Rows are points. The window is the flat piece filled in between its corners: a triangle in 3 columns, a solid with four corners in 4, and so on. A path goes straight from each point to the next, and from the last back to the first. After which points does the path pass through the window?
In the rows, 128 means zero.

Window:
[[ 87 211 135 144]
 [141 109 124 144]
 [129 104 150 118]
 [119  80 115 118]]
Path:
(1): [106 125 165 150]
(2): [138 154 139 104]
(3): [131 151 135 128]
(4): [109 119 137 194]
(5): [109 136 149 182]
(6): [113 159 133  88]
(7): [116 190 126 123]
(8): [ 97 157 134 150]
(9): [104  94 133 139]
(10): [145  97  97  96]
(11): [121 170 116 112]
(12): [ 97 132 149 181]
Through the window after points: 5, 7, 9, 11

Window (6 x 6):
[[182 132 147 153  64 112]
 [ 45  99 105 139  97 117]
 [174 123 136 111 135 155]
 [176 165 103 102 128 190]
 [134 111 102 174 160 133]
 [ 88 127 133 154 134 157]]
Path:
(1): [124 101 119 159  94 172]
(2): [161 117 114 138 105 157]
(3): [148 147 138 113 137  91]
(4): [129 154 125 120 117 141]
(5): [118 100 146 137  93 184]
(6): [138 114 119 130  91 158]
(7): [137 162 110 129 128 106]
(8): [161 155 133 123 142 140]
(9): [183 120 103 137 117 208]
(10): [116 111 113 156 109 150]
(11): [ 88 146 104 148 133  88]
(12): [135 149 105 149 141 135]
Through the window after points: none

Window:
[[141 116 159 156  95 121]
 [136 131 117  79 103 161]
 [128  83  87 146 174 116]
 [150 175 116 119 114 175]
 [134  90 132 132 166  66]
 [121  96 111 127 205 152]]
Path:
(1): [110 134 123 134 131 128]
(2): [178 130 114 114 140 144]
(3): [173  77 108 113 169 137]
(4): [113 116 101 121 174 129]
(5): [ 96 115  94 137 147 146]
(6): [156 115 106 126 145 154]
(7): [165  77 108 122 164 135]
(8): [107 110 112 138 183 123]
(9): [105 134 150 144  85 109]
(10): [174  97 151 155 126 137]
(11): [169  90 121 117 178 152]
(12): [103 111 120 157 133 109]
Through the window after points: 1, 7, 9, 11

Window:
[[ 93 138 156 140 168 148 162 100]
 [151  85 131 142 110  99 154 103]
 [101  65 103 165 140  81 161 119]
 [ 97 121 146 132 190  98 158 179]
 [149 140  83  70 103  89  63 102]
 [108 141 103  86 135 135 134 149]
 [115  79 131 152 138 149 120 114]
 [ 80 107 122  73 110  89  92 157]]
Path:
(1): [133 130 109 169 109 104 152 142]
(2): [137  86 131 111 126 101 135 104]
(3): [159  68 120  92 135 120 170  88]
(4): [110 128 129 152 116 104 128 137]
(5): [117 111 105 106  86  92  90 128]
(6): [ 99 109 117  68 164 117 114 121]
(7): [112 116 123  84 150 107 136 131]
(8): [123 113  81 145  94 102 102 166]
(9): [104 113 116 121 125  99 112 151]
(10): [112 102 128  68 117  81 131 116]
(11): [127 113 100  95 166 110 114 117]
(12): [130 130 120 121 108 117 109 102]
Through the window after points: 1, 3

Window (8 x 8):
[[177  81 152 102 124  70  93  91]
 [136 181 111 144 142 157 152 123]
 [119 165 154 138  92 120 144 155]
 [132 115 133 127 128 135  93 110]
 [159  67 150 176 121 103 136 151]
 [172 155 151 188 187 160 106 117]
 [156 163 105 169 124 146 108 160]
 [100 163 119 177 159  96 137 114]]
Path:
(1): [147 106 129 169 180 118 105 151]
(2): [155 145 136 167 128 138 133 113]
(3): [171 128 148 167 102 140 130 115]
(4): [130 123 136 157 153  96 129 156]
(5): [178 112 106 125 157 114 155 173]
(6): [129 140 133 162 133 135 105  98]
(7): [152 135 147 203 135 117 116 126]
(8): [147 150 121 125 186 157 123 132]
(9): [147  89 170 124 154 127 129 161]
(10): [162 167 120 169 137 145 109 107]
(11): [132 134 142 146 108 114 102  97]
(12): [149 128 119 154 207 142 124 150]
Through the window after points: 7, 11

Window (9 x 9):
[[214 118  87 121 157 101 216 137  66]
 [121 136 163 123 132 189 142  84 132]
 [106 153 123  89 125 136  82 154 116]
 [115 134 137 159 109 163 136 167 139]
 [114 148 120 158 133  93  99 149  97]
 [119 150 131 125 147 132 183 137  97]
 [146 170 163 142 117 149 166 132 150]
 [105 168  54 148  78 160 121 123 129]
 [ 89 133 120 135 133 108 104 144 157]]
Path:
(1): [136 173 128 127 141 162 136 138 136]
(2): [114 100 172 137 116  83 156 136 120]
(3): [129 139 114  89  90 110 139 134 122]
(4): [105 142 134 195 174 183 123 145 110]
(5): [108 150 109 141 148 122 106 154 138]
(6): [ 92 108 140 123  82 110 147 109 150]
(7): [107 119 113 137 104 126 126 121 134]
(8): [136 169 125 125 159 145 131 149  92]
(9): [131 139 123 178 144 168 101 142 149]
(10): [113 139 139 136 101 148 157 163 125]
(11): [117 138 134 118  90 150 171 138 133]
(12): [178 185 148 169 202 118 150 132 108]
Through the window after points: 5, 9, 11
